Rows are points. Each copy is the shape, with its points in the same order, turned, moved and blurred by noise. Is it also mirrored, or only turned?

Shape (8 x 2):
[[ 17  32]
 [ 29  35]
 [ 17  30]
 [  1   2]
 [ 21 -71]
 [ 10  32]
 [  1  33]
 [-75 -17]]
Copy 1 (8 x 2):
[[ 27 -24]
 [ 19 -35]
 [ 27 -29]
 [ -5  -6]
 [-84  -6]
 [ 25 -15]
 [ 23  -7]
 [-16  68]]
Copy 1 is: only turned
Copy 2:
[[-26  -7]
 [-39  -7]
 [-30 -10]
 [ -3   8]
 [  0  95]
 [-23 -15]
 [ -7 -13]
 [ 70  12]]
Copy 2 is: only turned

Shape:
[[-28 -50]
 [-10  58]
 [  1  20]
 [ 80 -23]
 [-16  12]
 [-32  46]]
Copy 1 (6 x 2):
[[ 57 -33]
 [-49 -20]
 [-13  -8]
 [ 21  73]
 [ -4 -23]
 [-34 -41]]
Copy 1 is: only turned
Copy 2 (6 x 2):
[[ -8  74]
 [ 40 -21]
 [  8   0]
 [-85  -2]
 [ 19  18]
 [ 50  -3]]
Copy 2 is: only turned
Copy 3 (6 x 2):
[[ 37  34]
 [ -9 -65]
 [ -8 -24]
 [-71  40]
 [ 10 -21]
 [ 13 -61]]
Copy 3 is: only turned
Copy 4 (6 x 2):
[[-57  -2]
 [ 15 -68]
 [ -1 -35]
 [ 47  37]
 [ -5 -37]
 [ -6 -80]]
Copy 4 is: mirrored

Shape:
[[ 45 -45  50]
 [-11  31  21]
 [ 17 -43 -67]
 [ 10  20 -30]
 [  4 -62  47]
 [-57  -6 -54]
 [ 24   7  57]
 [-27  -5  52]]
Copy 1, 8 rows:
[[ 56  43 -37]
 [-24  11  29]
 [ 20 -69 -41]
 [-25 -23 -10]
 [ 72  21  -2]
 [ -3 -84  32]
 [ 10  48   1]
 [ 15  28  42]]
Copy 1 is: only turned
Copy 2:
[[-54 -36  21]
 [ 36 -27 -28]
 [ -4  70  29]
 [ 40  16  11]
 [-64 -16 -18]
 [ 34  68 -48]
 [ -4 -55 -10]
 [ -9 -28 -48]]
Copy 2 is: mirrored
Copy 3:
[[ 46  34 -76]
 [ -9  24   8]
 [  5 -76 -45]
 [-29 -19 -16]
 [ 74  21 -40]
 [  6 -57  34]
 [ 17  56 -37]
 [ 33  39   6]]
Copy 3 is: only turned
Copy 4, 8 rows:
[[ 53 -62 -46]
 [-37  -7 -39]
 [ 41   3  53]
 [-22 -10  16]
 [ 61 -19 -58]
 [ -5  60  18]
 [ -2 -52 -55]
 [ -3  -3 -72]]
Copy 4 is: only turned

Shape:
[[-74   8  12]
 [ 38   2  -8]
 [-46  13 -53]
 [ 44 -56 -27]
 [  8 -15  44]
 [-50  -6 -14]
 [-41  74  38]]
Copy 1 (7 x 3):
[[  7 -52 -65]
 [ 13  32  12]
 [ 48 -49  -9]
 [-20   0  64]
 [-38  19 -18]
 [ 13 -49 -27]
 [ 18  21 -91]]
Copy 1 is: only turned
Copy 2:
[[ 37  25 -56]
 [  1 -17  53]
 [-31  11 -30]
 [ -8  45  79]
 [ 55   6  26]
 [  8  30 -27]
 [ 45 -51 -53]]
Copy 2 is: only turned
Copy 3, 7 rows:
[[ 25  15  68]
 [ -6 -20 -41]
 [  0 -55  55]
 [-80 -18 -26]
 [-11  37 -14]
 [  1 -20  54]
 [ 80   9  10]]
Copy 3 is: mirrored
